Each row of a before or after table is a point. One or more steps were done to the points. Then noise was added and the rows were shuffled. The steps act on how far a point lies along the listed directions, d1 being the first. What was done? A step turns or swaps two directions, mirrors them in a line or flattens them onto one, adds a multiple of one to another, or multiplies one. Angles are multiples of 10 degrees, from the lower direction toward the higher: turns from -170 to 170, lines from 10 to 170 but not 90. Use the fewest steps. Two steps may share a direction if one is a turn and the other turns, adds or multiplies; they go together, in the order done. Otherwise the lowest direction goes first.
In the rows, zero is written as 128.

Directions:
(1): [111  71]
(2): [ 71 145]
Before (13 x 2)
[[176 122]
 [119  88]
 [189 141]
 [108 219]
 [209 156]
 [148  74]
 [154 202]
 [123 112]
 [192 120]
 [ 74 130]
 [144 189]
 [107 147]
 [116 109]]
After (13 x 2)
[[152 205]
 [150 204]
 [129 136]
 [138 175]
 [112  83]
 [146 190]
 [134 137]
 [131 144]
 [124 111]
 [121 112]
 [118  89]
 [134 161]
 [120 117]]
Steps: multiply d2 by 0

Directions:
(1): [ 67 159 152]
(2): [128  83 185]
(3): [167 176 166]
Before (8 x 3)
[[ 61 146 143]
 [100 122 162]
 [137  82 111]
 [227 204 168]
 [ 79 171 155]
 [ 87 167  93]
 [188 143 124]
 [152 132 129]]
After (8 x 3)
[[145  92  79]
 [ 62 151 138]
 [176 131 144]
 [ 81  99 168]
 [112 169 130]
 [104  84   7]
 [ 78 160 165]
 [137 115 107]]
Steps: turn d2 and d3 by 140 degrees

Directions:
(1): [134 156 159 201]
(2): [105 205 116 105]
(3): [113 126 205  98]
(4): [ 49 108 120 146]
Before (8 x 4)
[[156 169 163 166]
 [133 120 156 146]
 [159 143 114 179]
 [  7 136 174 159]
 [134 170 108 138]
 [ 75 156 103 160]
 [150 151 134 161]
 [128 135 140 144]]
After (8 x 4)
[[127 134 136 145]
 [140  99 138 152]
 [117 125 140 167]
 [117 120 152 193]
 [193 137 144 140]
 [236 182 150 132]
 [111 136 142 173]
 [117 150 134 145]]
Steps: turn d2 and d4 by -160 degrees; multiply d3 by 0

Directions:
(1): [233 136 116  99  97  97 122 142]
(2): [ 96  87 161  73 118  53  98 100]
(3): [153  97 129 116 131 193  71  59]
Before (9 x 8)
[[236 127  77  97 113 126 108 129]
 [136 108 140 106 127 161 102  76]
 [233 128 100 160 116 171 173 154]
 [ 61 114 127 168 117  92 150 181]
 [ 19 128 132 103 154  72 190 148]
 [ 61 148 141 148 155 116 169 145]
 [ 28  69 158  92 144  97  60  69]
 [ 76  76 167 109 149 145  64  84]
 [154 123 112  98 135 176  71  88]]
After (9 x 8)
[[118 125 129 171 158 229  98 116]
 [131 116 135 120 130 181 109  79]
 [100  73 128  61 131  68  79  82]
 [181  60 151  73 101  55 125 110]
 [133 115 118  92 135 169  66  81]
 [ 96 181  92 160 156 151 222 189]
 [151 177 115 157 141 135 180 170]
 [ 72 146  97 202 166 244 119 122]
 [125 139 106 180 110 117 163 204]]
Steps: turn d1 and d2 by 100 degrees

Directions:
(1): [104 109 140 130 157  44 164 201 146]
(2): [148 110  13  90 135 113 118 137 121]
(3): [120 205 131  89 179  88 108  81 167]
(4): [207 109 149 130 155 141  67 168 179]
Before (14 x 9)
[[139 149 174 152 102 144 141 124 133]
 [150 116 117 122 147 161  79 131 132]
 [123 182 166 111 135 147 126  91 145]
 [154 102 129 146 160 117 111 193 142]
 [134  97  99 156 102 145 135 144 126]
 [134 151 128 123 153  76 125 166 157]
 [132  61 112 140 123 122 164 200 124]
 [114 143 162 134  91 178 137 103  90]
 [147  69  73 134 124 120 139 171  85]
 [134  80  64 133  97  99 155 192 101]
 [125 148 240 173 106 173 122  91 137]
 [117 122 158 129 120 125 112 114 128]
 [157  31  54 116 143  92 116 208 106]
 [113 137 238 159 106 158 152 144 145]]
After (14 x 9)
[[134 157  99 126 130 136 111  92 150]
 [109 127 174 130 134 102 166 176 140]
 [139 126 125 113 170 118  89 150 148]
 [113 123 157 130 125 120 113 121 130]
 [156 135  99 112 122 205 104  75 128]
 [116 161 235 150 114 168 139 115 154]
 [ 94 187 173 110 140 104 147 114 125]
 [172 116 122 139 139 184  84 137 126]
 [187 104  38  93 134 182  55  83 102]
 [136 163 177 149 120 124 141 126 144]
 [110 165 250 163 140 107 138 121 159]
 [153  95 117 153  94 154 122 164 113]
 [161 141  66 104 140 156  97  75 102]
 [156 149  51 106  97 169 101  78 106]]
Steps: turn d1 and d3 by -130 degrees

Directions:
(1): [143  82  84  39 112 150 148 139  72 177 109]
(2): [139 105 136 170 119 169  74 219 130 182 162]
(3): [ 82 134  34 134 134  88  64 145 143 118  83]
Before (13 x 11)
[[105 131  68  71 148  97 120  90 123  96  54]
 [140 121  84 199 149 139  21 190 187 141 116]
 [104 155  94 216 126 107  32 179 178  89 125]
 [134 123 144 109 135 132 149  92 123 131 122]
 [157 166 142 111 120 110 163 101 111 133 123]
 [155 134 183 131 140 146 171 105  97 109 161]
 [ 72 149  27  61 128  73 103  97 119 128  59]
 [116 116 149  85 110 126 156  93 110 125 105]
 [ 86 151  13 108 124 104 103 103 112 141  71]
 [ 79 121  64 176 126 101  28 212 163 129 110]
 [ 84 158  15 211 129  94  13 192 184 139 104]
 [ 88 133  52 183 128 154  32 234 154 176 112]
 [123 140 121 137 125 114 154 106 118 103 135]]
After (13 x 11)
[[149 141 217 192 149 158 113 150 156 114 156]
 [148 112 156 118 128 149 139 125 122 154 132]
 [134 109 185 119 103 150 146 130 118 146 140]
 [131 123 124 147 116 141 138 153 114 136 148]
 [126 179 227 219 139 131 109 143 179 127 182]
 [ 79 192  66 243 140  65  38 134 214  87 107]
 [ 88 155  50 181 130  93  30 169 162  93  96]
 [151  98 112  80 131 150 147 135  67 152 137]
 [ 68 165  90 192 143  64  66 140 189  67  97]
 [113 150  54 171 164  85  52 109 198  85  71]
 [167 151 149 118 117 133 147 143 102 163 136]
 [ 57 199  66 192 155  76  95  92 188  56  78]
 [125 191 177 240 132 142 123 124 172 119 162]]
Steps: turn d1 and d3 by 110 degrees; turn d2 and d3 by 140 degrees
